Each row is a point. Before rounding, the points of a table are all equally far from one centre. They may lie mostly on one side of it. Write the centre, to within rounding.
In the rows, zero is written as 128.

Points (10 x 3)
[[140 132 181]
 [114 105 109]
 [182 136 116]
 [152  92 171]
 [163 131  98]
 [179 132 165]
 [170 104 170]
 [125 123  97]
 [ 99 124 139]
 [152 149 102]]
Centre: [145 122 137]

Points (18 x 12)
[[190 112 120 183 138 102 103 147 126 151 128 161]
 [140 112 102 157 106 132  99 162 107 107  95 148]
 [178 113  78 149 129 129 163 137 156 172 144 138]
 [130  91 105 176  92 128 118 105 164 152 125 154]
 [ 92 112 112 111 152 106 163 130 118  84 140 173]
 [151 129  99 110 159 131 120  66 138  80 126 137]
 [141 121 110  97 156 138 178 127 105 134 166 104]
 [170 154 125  92 162 166 167 126 111 114 138 179]
 [174 113  89 130 123 130 128 146 164 115  89 191]
 [156 136 139  79 131 111 113 129 197 119 137 145]
 [156 109 113 130 140 112 175 139 104 133 113 211]
 [194 109 127 145 117 154 164 119 161 161 134 183]
 [203 149 114 124 133 121 177 124 140 133 121 166]
 [153  96 127 116 169 105 175 133  75 152 142 146]
 [146  98 170 135 167 124 163 138 181 115 149 110]
 [105  94 145 113 134 106 136 141 159  70 132 167]
 [172 130 155 121 101 109 146 106  87 148 132 173]
 [126 109 123 142  85 157 122  81 106 125 149 159]]
Centre: [141 114 129 128 147 134 129 125 135 134 130 150]

Points (28 x 24)
[[ 90 135 133 137  88 135 113 142  86  77 158 139 148  72 131  80  70 128
  195 139 102 127 121 118]
 [109 118 119 173 107  97  97 141 130 180 166 152 152  97 134 131  85 138
  142 149 145 141  94 168]
 [ 93  84 135 148  65 116 123 166 109 122 142  96 120 135 106  71 139 174
  142 102 116 127  85  91]
 [ 78  84 128  90 126 119  67 189 147  71 133 133 117  99 149 121  88 103
  176 115 152 113  94  94]
 [102 126 152 100  66 143 126 145 110 106  99 152 155  57 107 126 145 128
   86 132 124  93 139  99]
 [ 97  85 145 162 128  91  86 118  65 130 164 129 133 102 164  83  89 149
  177 105 104 112 103  94]
 [140 111 112 114 130 111  73 116 129 145 131 114 128 136 163  70 118 175
  160 133  95 121 110 133]
 [137 137 139 151 179 126 124 132 114 100 122 151 101 132 106 147 118 137
  180 178 120 129 154 114]
 [117 124 130 122 100 102  76 120 101 126 150 109 105 138 193 145 144 158
  109 121 136 113 141  81]
 [149 127 126  92  79 100 141 145 100 125 148 123 131 116 114  78 135  98
  176 108 140 137 154 104]
 [ 96 122 119 118 158 102 111 122  63  79 119 136 131  88 192 122 134 123
  147 180 138 146  98 127]
 [143  82 148 133 160 123  81 139  79 125 164  97  98  93 102 142 131 107
  111 120  92 150 133  98]
 [130 139 112 147  83  81 149 131 112 102 113  89 133 113  93  90 124 146
  166 101 103 137 109 157]
 [100 134 146 119 158 147 102 134  94 123  97 151 143  75 171  96 142 176
  123  78 111 124  99 119]
 [126  90 150 143 138 186  95 179 104  53 127 134 124 138 146 157 121 135
  132 118 107 141  84 127]
 [125  88 143  89 192 137 128 152 102  75 116 123 146 103 116  98  88 103
  163 148 116 106  90 110]
 [ 97 129 143 155 111 115  99 162  59 134 126  95 135  86 194 105 116  91
  130 110 104 147  97 120]
 [121 111 121 168 132 110  78 150 144  70 159 140 140 118 180  99 170 131
  153 137 113 109 118  59]
 [ 92  99 140 141 102 101 160 150 127 100 112 129  87  75 143 110  94 168
   96 110 130 114 110 168]
 [120  95 156 130 135 140  87 213 123  82 177 118 155 118 104 116 104 139
  153 118 153 112  95 161]
 [116 143 154 123 110 100 110 169  81 116 114 108 166  76 153 133 128 163
  137  97 147 172 114  57]
 [102 149 120 110 107  63  93 109  91 180 103 147 111 108 132 149 106 119
  141 146 145 135  98  97]
 [ 87 162 114 147 104 104 131 132  92 119 128 106 158 118 123 130 120  94
  170 114  72  82  94 145]
 [ 91 161 159  85 107 128  95 150  98 132 109 140 143 129 143 129  81 149
  135 185 128 142 115  90]
 [147 126 157 120  82 111 100 170  91 138 141 113 142  93 132  73 116 128
   83 132  93  84 132 110]
 [100 130 125 155  97 109  97 173 134 153 136  85 113 142 149 151 126  83
  141 144 144 119  86  69]
 [134 105 157 119 138  96 139 141 145 104 117  86 157 117 159  83  71 124
  160 150 134 154 135 114]
 [161 152 111 134 110 113 113 156  80  78 143 120 142  91 135 194 117 108
  120 107 133 130  72  85]]
Centre: [114 110 131 137 119 112 107 146 113 109 126 138 135 106 126 125 120 128
 137 127 128 121 109 112]

Points (29 x 24)
[[136 145 129 139 100 131 105 153 135  65 122 132 105 105 113  86 105 129
  177  77 154  97  79  86]
 [117 156 137 164 135 118  90 138 149  79  92 169 114 119 134  95 128 119
  171  84 167 116 102 100]
 [127 153 112 125 122 140 108 198 129  94  84 126 106 135 117  86 128 165
  140 101 173  87  97 104]
 [146 159 140 143 112 119 118 157 108 109 123 130 154 104 123 117 121  97
  147 104 200 115  92 119]
 [142 170 134 133 130 123  98 144 116  72 123 173 114 126 120  76 140 118
  150  87 142 128 119 115]
 [146 172 111 146 129 155  83 162 131 105 119 167 130 125 134  83 164 147
  168  83 168 117 111 105]
 [143 139 150 150 125 116  91 118 102  76  91 148 124 106  98  81 149 145
  164 101 147  68  94  98]
 [133 161 127 160 167 118  86 148 130  93 106 139 114 132 118 103 137 111
  192  84 139  98  86 111]
 [146 109 141 140 135 135 109 167 120  66  80 169 151 123 123  97 123 134
  159  88 168 134  80  81]
 [140 131 138 158 100 130  75 147 128  76  88 156 127 125 120  83 150 143
  151  73 144  67  79 114]
 [130 178 144 159 131 127 113 157 118 113 106 120 134 125 117  79 147 112
  193  73 182 132  88 115]
 [161 146 104 153 152 121  91 154 144 102  97 138 165 110 138 115 101 118
  167  94 172  92 104 106]
 [120 162 131 134 114 122 116 108 144 101  96 161 102 136 125  93 134 130
  187  95 143 115 107  68]
 [130 163 140 170 135 133 113 168 149  83 120 154 100 108 116  95 125 133
  157 104 163 137  95 105]
 [120 147 137 127 140  97 118 161 124  91 113 143 115 136 129  75 114 132
  198  74 162 117 120 122]
 [112 158 151 125 123 134  96 175 124  91 126 140 121  97  88 104 114 114
  175  98 139 125  99  97]
 [138 153 105 166 126 136 129 143 136  94  68 154 100  96 129 111 159 133
  187  62 157 126 117  95]
 [126 183 130 178 106 104  92 152 132 104  98 151 133 108 109  92 127 122
  157  83 119 105 102 107]
 [137 159  99 136 139 134 121 169 112  91 136 111 125  91 134  86 150 121
  172  84 146 131  93  95]
 [132 156 132 140 115 139  81 114 116  81  95 167 105 124 132  71 105 140
  166 110 171  95  87 143]
 [141 172 107 140 141 117 100 151  77 118 120 166 152 126 127  77 129 134
  172 100 155 110 112 134]
 [153 166 138 142 127 146  79 187 116  96  80 149 106 120 117 109 164 152
  173  79 154 112 121 106]
 [121 169 133 125 134 148  76 171 124  79  79 151 110 120 143 115 112 136
  161  88 155 109 109 102]
 [128 138 114 150 120 141  81 134 120  67  90 182 114 105 118  83 156 142
  193  85 163 119 127 107]
 [133 142 117 187 110  95  96 156 103  90  87 144 106 107 127 111 130 105
  203 117 158 109  97 116]
 [116 166 135 157 129 119 103 140  88  65 113 139 122  90 139  92 146 126
  169  90 137 133 105 117]
 [141 174 120 178 129 128  72 149 123  74  75 147 115 124  98  87 152 120
  182  78 153 139 113 109]
 [ 94 161 152 146 120 149  73 152 115  70 100 129 113 117 106 124 138 137
  189 101 153 106 125 106]
 [136 174 134 181 109 136  78 120 130  80  92 166 138 113 135  98 134 139
  157  77 122 119 112 130]]
Centre: [136 121 114 144 110 138 104 135 116 112  92 122 129 129 111 106 130 137
 160 100 148 126 108 122]

Points (30 x 24)
[[122 141 154 123  62 156 157 133 118 116 127 148 123 160 152  96 136 177
  161 125 100 173 117  85]
 [ 95 177 168 169 119 142 188 138 125  89 149 109 145 105 146  71 136 171
   96 128  74 136 135 129]
 [133 102 155 104 154 178 182 104 166 106 122 138 118 137 126 125 187 170
   95 133 126  90 101 129]
 [126 106 155 131 161 181 141 130 132  93 164 120 163 100  94 115 126 181
  152 171 100 145 121 102]
 [106  81 165 122 129 152 137 160  96 127 152 113 106 122 121  99 115 190
  149 116  95 109 108 171]
 [107  93 137 133 108 180 161 110  94 101 162  80 154 172 125 127 151 129
  152 114 109  92 141 122]
 [132 170 168 136  96 116 143 109 121  96 125 121 116 150 129  56 141 136
  167 113  98  98 147 143]
 [150 136  87 117 103 137 189  95 107  89 147 160 143 135 111 130 149 187
  144 117 120  93 153 132]
 [ 93 134 154 120 169 176 175 113 129  99 131 155 102 157 140 137 134 126
  142 153  80  87 119 118]
 [ 54 128 131 126 174 138 151 126 139  96 125  96 127  89 144 131 178 148
  141  86 118 135  93 108]
 [145 103 149  90 137 156 181  91 108  90 173 124 152 159 142 141 126 145
  150  86 112  91 129 122]
 [156 113 166 123 115 178 153  94 120 126 169 107 130 151 158 102 133 168
  162 109  83 102 126  94]
 [135 129 105 126 129 192 159 157  91 128 133 106  87 143 150  85 156 161
  102 126  92 145 123 101]
 [139 103 152 118 132 202 142  65  83  68 156 116 115  92 105 113 142 122
  162 150 100 122 130 125]
 [111 103 169 122 153 140 146  93 134  81 157 106  75 132 135 152 126 129
  112 116 126 135  76 175]
 [131 154 131 154  64 158 160 143  73 134 117 138 150 158 155 115 192 157
  133 123 132 114  96 136]
 [ 78 120 123  89 111 173 153  95 106 149 138  87 138 114 134 125 126 146
  195 160 113  97 134 143]
 [137 118 123 119 146 123 140 126 119 102 136 178 147 124 121  99 175 188
  133 135  78 151 123 102]
 [ 95 145 115 163  88 183 129 111 123 114 115 138  74 148 142 135 168 138
  119 113  99 113 128 150]
 [144 136 104 138 111 143 182 110 113 132 157 112 141 133 124 121 186 113
  142 129  91 120 161  97]
 [101  95 144  83 132 150 179 109 113 140 137 136  87 133 157 141 172 202
  153 145 109 131 153 131]
 [ 90 133 145 111 122 187 154  97  97 101 184 128 105 112 121  80 200 151
  153 100 135 122 160 146]
 [108 101 147 125 118 168 206  91 112  84 124 134  91 130  85 135 170 195
  148 125 126 169 111 109]
 [140 142 124  89 107 133 159 117 123  99 127  80 114 136  95  96 141 177
  135 128  87  63 112  92]
 [114  90 123 108 141 115 169  98  45 112 119 113 121 144 155  90 140 167
  131 106 111 128 146 107]
 [ 74 162 153 186 117 171 147 102 102 114 174 122 117 145 124  98 157 169
  136 143 101 128 160 133]
 [ 91 102 183 132 130 156 157 102 117 113 133 130 133 161 122 135 120 153
  118 115  58 149 154 143]
 [118 130 104 128 113 127 169 126 167 115 172 123 136 134 134 108 169 174
  106 105 123 125 167 139]
 [117 102 123 123 103 135 196 101  87 120 174 120  95 127 112 109 124 199
  120 122  80 141 131 101]
 [115 136 164 116 127 160 178  93 107  64 170 144 150  70 149 126 144 154
  136 164  66 153 158 138]]
Centre: [116 143 149 117 118 151 157 114 106 102 131 117 127 112 133 121 143 154
 129 131 126 128 114 132]

Points (31 x 24)
[[142 162 122 163 155 101 110  83 137 142 155 134  70 133 123 131 123 142
  130 119 160 134  96 110]
 [156 157  83 142 135  85 126  99 143 123 123 108  85  95 136 156 160 163
  150 148 172 153  85 131]
 [159 173 106 174 161  86 119 109 107 154 119 164 107 102 139 147 146 152
  134 169 166 156  90 136]
 [148 151  87 155 162  96 133 115 117 115  99 108  77 111 117 118 157 145
  141 126 166 169 114 170]
 [138 164 118 163 150  73 105  92 134 136  86 138 106 133 125 157 152 151
  146 110 193 149 105 151]
 [172 184 118 157 158 110 124 120 107 114 125 153  90 119 143 169 129 171
  158 147 197 113 115 157]
 [133 141 128 162 164 140 112 125 145 108  88 123 118 113 144 161 110 154
  139 128 143 185 102 133]
 [135 152  72 172 181 108 133  93 114 121 109 138  93  85 140 137 148 120
  159 149 148 143  94 160]
 [140 168 113 160 149  73 134  94 103  98  99 139 113 119 172 156 135 143
  138 140 179 158 150 127]
 [167 173  87 180 173 112 127 112 143 131  98 143 114 130 115 152 128 173
  140 119 165 163 104 140]
 [171 175  92 154 143  78 132 107 124  90 124 105 106 121 121 151 146 133
  140 133 183 158 140 137]
 [170 174  77 139 161  67 145 109 146 147  73 117  95 140 163 139 155 140
  166 129 147 186 104 128]
 [164 167 107 142 152 104 144  80 142  81  81 116  85 139 158 167 115 155
  149 128 177 139 137 140]
 [164 153  80 181 155 104  96  96 101 119 103 101 119 115 155 144 129 106
  192 132 155 141 108 134]
 [149 188 103 162 144  75 131 105 107 116 108 131 121  96 149 137 155 176
  135 172 155 137 146 134]
 [152 176 103 176 145  80 117 100 127 126 134 147  98 115 156 102 116 161
  146 144 170 165 113 160]
 [138 185  86 129 175  79 166 109 143 119 113 122  79 113 135 139 154 171
  128 137 162 162 107 131]
 [148 185  81 161 123 137 138 110 140 131 116 140  89 120 126 164 135 162
  168 155 147 162 141 182]
 [131 157  88 176 132  83 113 103 102 122  95 111  89 122 136 159 172 142
  151 156 135 154 110 145]
 [145 168  95 157 162  97 111  85 112 144 113 173  84 118 109 126 152 154
  129 124 158 150 137 165]
 [132 178 105 172 191  76 108 100 130 120 116 116 125 103 127 136 140 152
  161 133 177 127 125 119]
 [135 176  86 148 166  77 104 108 124 114 131 111 105 127 143 139 125 147
  121  98 179 166 151 133]
 [157 162 112 170 185  97 105  99 140 114 117 138 117  80 136 132 113 144
  185 128 147 150  90 148]
 [142 193  72 164 170 104 120 116 116 116 122 158 124 136 111 143 131 164
  176 130 169 151 153 140]
 [141 129 113 137 165 120 129 110 142 112  93 156 115 128 119 131 192 145
  138 147 153 157 106 123]
 [163 171  83 146 185  95 101 107 120 100  92 136 128 141 145 181 128 180
  166 138 166 150 102 133]
 [117 188 109 155 139 102 123  66 107 161 101 128 108 109 148 158 127 146
  148 136 189 160 114 156]
 [155 171  94 158 153  65 136 111 150 131 110 142  71 110 118 165 135 155
  163 156 155 163 100 168]
 [182 141  69 147 134  78 146 108 125 126 132 152  78 105 117 131 129 148
  140 146 145 154  81 168]
 [175 165  92 153 162  81 159 125 127 117 112 159 100 100 149 144 164 162
  147 161 152 141  87 169]
 [160 164 113 153 147  74 120 108 140 107 138 135 104 150 119 110 124 135
  186 105 156 174 125 166]]
Centre: [144 162 103 106 143 104 125 128 127 142 104 133 117 132 143 137 113 128
 150 137 134 118 118 142]
